Each row of a before or after table is a point. One or more steps were done to the points. Then noise was added and the rows were shuffled. The steps act on columns, c1 being the first. Name the steps. A step turns or swaps two columns, mirrors them in a line or flattens them onto one, adds a multiple of one to another, or multiplies or shifts one. Angles are multiples of 10 degrees, from the lower column toward the higher: turns from -170 to 170, lines from 10 to 170 but not 90. Use the fewest steps. Two steps may share a column if one is a turn and the other turns, adds or multiplies; they go together, in the order done. Otherwise the lowest column goes first.
In the rows, zero is written as 128.

Before, 14 rows:
[[148 147]
 [ 86 129]
 [166  89]
 [182 168]
 [ 86 137]
 [126  99]
 [150 107]
 [155 122]
 [138 202]
 [ 55 178]
 [ 60 103]
 [169 145]
 [136 111]
 [ 26 156]]
After, 14 rows:
[[111 150]
 [116 176]
 [136  48]
 [198  54]
 [ 92 140]
 [ 73 138]
 [192 175]
 [135 159]
 [209  90]
 [104 118]
 [133 190]
 [159 101]
 [149  87]
 [101 127]]
Steps: mirror c1 and c2 in the line at 60 degrees

Before:
[[249  91 129 151]
 [ 70 131 125  91]
 [ 60 170 137 115]
 [146 147  93  89]
 [170 133 142  85]
 [ 58 225 160 143]
 [ 67 103  88 164]
 [121  89 123 173]
 [ 59  96 155  88]
 [172 159 135  91]
 [103 105 118 109]
 [ 65 155  81 161]
 [104 134 120 187]]
After:
[[ 93 170 145 125]
 [132  90 249 108]
 [ 85  87  66 125]
 [140 170 171 111]
 [163 165  57 216]
 [125 162  69 111]
 [135 177 171 138]
 [122  69 122 116]
 [ 80 114  68 168]
 [122  78 104 163]
 [135 158  62 159]
 [155 147  57  80]
 [119 134 101  99]]
Steps: swap c1 and c3; turn c2 and c4 by 60 degrees

Before (12 x 6):
[[103  73 170 131  81  96]
 [139 142  98 106  84 135]
 [121  48 204 150 110 146]
 [214 168 131  57 123  67]
 [146  58 182 175  81 144]
 [176  31 163  62 126 129]
 [150 108 138 134 125 137]
 [180 179 117  68 116 130]
 [132  64 182 111 101 172]
 [169 131  90  78 169  91]
 [196 159 145  87 130  91]
 [ 88 110 205 129 133  91]]
After:
[[101 102 107 120 172 137]
 [175  93  76  91 127  80]
 [ 59 211 129 119 103 149]
 [103 141 192 116  75  79]
 [ 71 172 165  93 125  88]
 [117 148 112 120 114 140]
 [106  51  48 100 103  50]
 [110  78  70 116  92  79]
 [101 161  95  14  85 130]
 [115  49  77 116 129 131]
 [ 79 204 162  93  77 151]
 [ 79 165 144  75  96 186]]
Steps: turn c1 and c3 by -70 degrees; turn c1 and c5 by -120 degrees; mirror c2 and c4 in the line at 70 degrees; multiply c6 by 1.3

Before, 10 rows:
[[ 95 137 164 126 152  99  60 156]
 [118 120 119  65 102  94  84 160]
 [121 109  65 127  70 146 145 118]
 [129  74 143 131 110  60  95 101]
 [196 129 108 144  75 156 149 109]
 [155  97 134 130 116 112 160  94]
 [190  85  85 156 101  80 129 133]
 [126 103 131 100 143 170 101 158]
 [ 92 150 107  68 168 130  76 135]
 [ 81 143 113  77 134 106 115 183]]
After (10 x 8):
[[110  55  71 115  39  97 178 155]
 [125 161 153  98 184  89 110 122]
 [154  63 119 144   6 161 198 146]
 [116 135 109 108 112  99 133  60]
 [109 127  74 139  77 167 195 129]
 [137 170 109 130 204 136 125  67]
 [107  92 129 164  89 111 208 136]
 [ 78 107 119 154 108  60 145 137]
 [103 121 142 104 146 167 150  98]
 [127 178 108  80 183 112 166  68]]
Steps: add -1 times c1 to c5; turn c1 and c2 by -70 degrees; turn c3 and c6 by -20 degrees; turn c4 and c8 by 100 degrees; shift c7 by 50

Before:
[[118 154 169 141 134 157 156 140 138]
 [138 105 113 165 137 120 118 162 126]
 [ 90 150 119 162 121 118  90 119 134]
 [154 160 160 147 130  95  91 144 105]
 [122 155 125 105 162 110 109 170  80]
 [131 159 130 117 136 156 136 107 131]
 [105 112 136 123 143  96 141 108 107]
 [141 105 115 100 100 106 115 105 125]
 [137 137 112 128 165 151  92 158 138]
 [146  88 154 154 126 141  95 138 102]
 [ 96 143 138 117 157 152 105 132 136]]
After:
[[160 159  77 101 130 109  91 126  72]
 [126 154  78 162 134 128 156 140 153]
 [112 155  50 104 162 134 109  58   8]
 [156  88  92 146 127 122  95 132  63]
 [125 159 167 147 136 152 136 164 137]
 [112 150 151 143 122  82  90 136 143]
 [135 137  80 147 165 144  92  67 154]
 [155 105  72 135 137 101 118  62 124]
 [105 113 161 104 143 106 141 166  77]
 [125 106 181  94 100 143 116 154 120]
 [ 94 143 114 151 157 133 106 130 148]]
Steps: turn c1 and c4 by -30 degrees; turn c4 and c6 by -60 degrees; multiply c8 by 2.5; turn c3 and c8 by 130 degrees; multiply c9 by 2.5

Before, 12 rows:
[[161 134 122  81 143 148 160 166 164 134 168]
 [ 68 207 122  78 101 145 101  86 152  88 104]
 [191  86  89 166 215 133  77 194 140 121 148]
 [149 124  83 175 201 153 140 154 121 201 149]
 [191 119 144 210 143 152  95 180 139 164 197]
 [127 153 156  72  67 110 143  56 155 112  41]
 [ 72 148 135  52  72  73 128  91  86 105 113]
 [198 191  75 124 113 102 117 142 127 141 134]
 [ 58 182 118  99  51  62 183  93 170  65  72]
 [106  97  57 104  74 148 107 117 157 133 130]
 [161 146 104 135 119 146 164  83 106  73 141]
 [168  97  85 151 197 109  89 109 181 169 215]]
After (12 x 11):
[[170 150 143  67 186  59  46 188  82  40 172]
 [193 139 121  28 143 138 133 179 106  76 151]
 [126  95 161  71 162 128 114 218  41 109 146]
 [ 85  90 114  90 129 147 107  90 172 147 159]
 [ 72 163  88  82 149  82 160 121 142 156 125]
 [ 75 178 140 189 132 155 184  72 199 192 135]
 [ 88 153  98 110 123 133 104 170 134  83 106]
 [ 82 130  93 189  73 123 199  31 151 138 143]
 [ 99 157  83 161  74 134 129  79 149 213 122]
 [179  83 159  65 171  77 114 187 108  93  84]
 [147  89  55 141 177 125 142 159 132 130 151]
 [105 127  92 161  60  94 181 133 218 175 180]]
Steps: add 0.3 times c1 to c10; turn c1 and c7 by 160 degrees; turn c2 and c4 by -50 degrees; turn c3 and c6 by 20 degrees; turn c5 and c8 by -160 degrees; swap c9 and c11

Before (10 x 12):
[[148 150 102 167 148 186 136  64 170  61 136  97]
 [191 164  89 199 164  72 124  85 108  98 165  70]
 [127  89 137 107 168  95 132 213 176  87  70 151]
 [148  94 207 150 180 150 151 194 152 100 101 181]
 [153 141 121 160  90 164  93 128 141 125 236 113]
 [162 104 142 136 183 153 114 198 180 179  93 169]
 [146  96 159 170 150 156  80  79 124  94 135  67]
 [138 106 129 118 211 145 125 221 102 111 100 151]
 [154  96 128 127  83 198 181 100 154 142 221  71]
 [146  98  90 195 103 158 141  83 121  87 116 120]]
After, 10 rows:
[[145 175  87 138 103 155 195  72 116 118 116 120]
 [146 176 143 140 149 187 165  61 184 197 136  96]
 [126 182 147 118 166  93 110 206 189 112  71 150]
 [194 135 144 155 168  70 192  73 101 187 168  69]
 [157 132  95  79  83 197 148 103 165  81 224  71]
 [138 159 180 128 212 145 120 214  93 115 101 152]
 [147 172 231 114 177 145 158 216 159 106  97 179]
 [144 174 197 190 148 148 149  92 121 117 136  71]
 [160  93 176 142 180 152 134 201 196  66  92 170]
 [152 128  84 170  86 163 147 130 143 146 233 111]]
Steps: turn c2 and c10 by 120 degrees; multiply c10 by 1.3; turn c3 and c8 by 20 degrees; add 1 times c5 to c3; turn c4 and c7 by 70 degrees; multiply c9 by 1.3

Before:
[[152 109 147 152  74 146 100 129  86 126 143 117 149 137 130  83 163 119]
 [199 134 148   8 113 159 125 145  94 130  78  94  94 133 143 126 123 134]
 [ 94 160  89 170 130 107  68 156 118 118  68 136 128 134 182 124 185 152]
 [169 112 142  88 154 161 172 131 116 105 175 134  99 184 104 128 157 103]
 [164 142  91  88 118 138 152 118 106 115 120 164  75 176 145 154 115 138]
 [150  80  74 121 169 101 171 104 116  92 135 166 101 134 137 160 129  97]
 [ 96  76 141 106  98 137 116 131 168 117 162 121 138 136 127 172 155  78]
 [111 137 145 149 135 119  65 123 114 142 167 133 133 179 151 137 129 157]
 [107 114 122  67 125 113 155 127  55 102 101 147  86 149 110 178  80 135]
 [137  98  97 132 103 130 130 153 168 103  72 100 128  78 106 145 130 183]]
After, 10 rows:
[[149  83  72 100 117 103 117 105 118 161 138 165 177 136 136  89 162 106]
 [148  95 148 111 148 145 101 128  82  85 154 114  72 139 130 126  87 147]
 [169 103 136 128 137 162  85 144 115 131 218 136 165 181 102 105 163  81]
 [ 96  61 138  99 141 133 104 136 167 173 195 112 101 135 124 109 102  81]
 [163 151  85 156 180 143 133 132 102 151 113 161 149 177 145 115 162  97]
 [108 138 143 142 117 115 150 134 114 138 202 135 131 183 154 137  69 162]
 [105 137 125 160 166 113 164 128  61 180  72 148 154 146 105  98 169  80]
 [198 136 151 195 162 160 138 135  92 129  26  91 141 125 142 129 128  28]
 [139 102  97 174 140 128 127 146 169 149  22  94 105  73 112 101 135 157]
 [ 98 134  88 132 129 112  99 156 117 126   8 133 130 128 177 116  55 180]]
Steps: add -0.5 times c17 to c2; turn c7 and c17 by 110 degrees; mirror c4 and c18 in the line at 60 degrees; turn c5 and c13 by 130 degrees; turn c8 and c14 by -10 degrees; swap c10 and c16; multiply c11 by 2

Before, 9 rows:
[[150 108 172 138 100 124 155 120 160 133 127 165 128  77 156 126 117 110
  150 121]
 [103  79 177  63 128  22  78 146 135  88 110 200 119 151 104 121 115 172
  117 199]
 [119  82 152 134 119 116 144 111 162 249  99 171 124 133 150 179 111 141
  137 139]
 [133 119  70 104 157 160 155 125 162  87  96 152 132 154 151 138 112 164
  142 106]
 [ 92 112 169 158 108 167 155 140 159  97 109 129 120 156 102 119 114  90
  134  71]
 [ 90 132 121 145 108 150 128 119 122  89 120 129 127 135 145 139 166  90
  149 138]
 [ 91 137 143 164 108  62 100 127 160  88  43 135 139 155 143 117 111  93
   11  71]
 [135  84  86 158 110 113 133 113 131  95 100 156 163 134 155 118 108  96
  150  62]
 [144 110 161 100 103 168 150  95 122 170  68 146 119  88 142 122 135 168
  156  89]]
After, 9 rows:
[[103 121  58 179 118  22 119 142 117  92 113 201 123  99 102 138 126 174
  173 189]
 [ 93 122 145 121 157 154 167 123 121  88 118 128 129 159 146 155 111  88
  126 140]
 [ 90 135 167 171 148 171 183 138 153  91 105 130 120  99 100 147 129  90
  106  76]
 [134 133 108  67 113 160 198 127 153  88  94 160 133 105 152 148 142 173
   87 129]
 [158 138 134 175 162 122 145 121 152 136 132 163 130 142 159  85 137 111
  124 125]
 [ 95 136 160 141  89  61 141 128 156  88  49 136 142  95 142 141 131  91
  195  20]
 [143 118 100 155 155 164 105  98 113 170  65 153 120 154 142  99 120 167
   98 101]
 [137 123 161  89 153 117 163 118 115  99 102 154 161 108 151 129 130  98
   86  75]
 [119 135 137 153 140 122  18 113 144 253  98 173 118 134 157 138 184 140
  133 139]]
Steps: flatten c2 and c9 onto the line at 70 degrees; swap c3 and c4; turn c5 and c19 by -150 degrees; turn c19 and c20 by -30 degrees; add -1 times c10 to c7; turn c16 and c17 by 120 degrees; turn c14 and c16 by 120 degrees
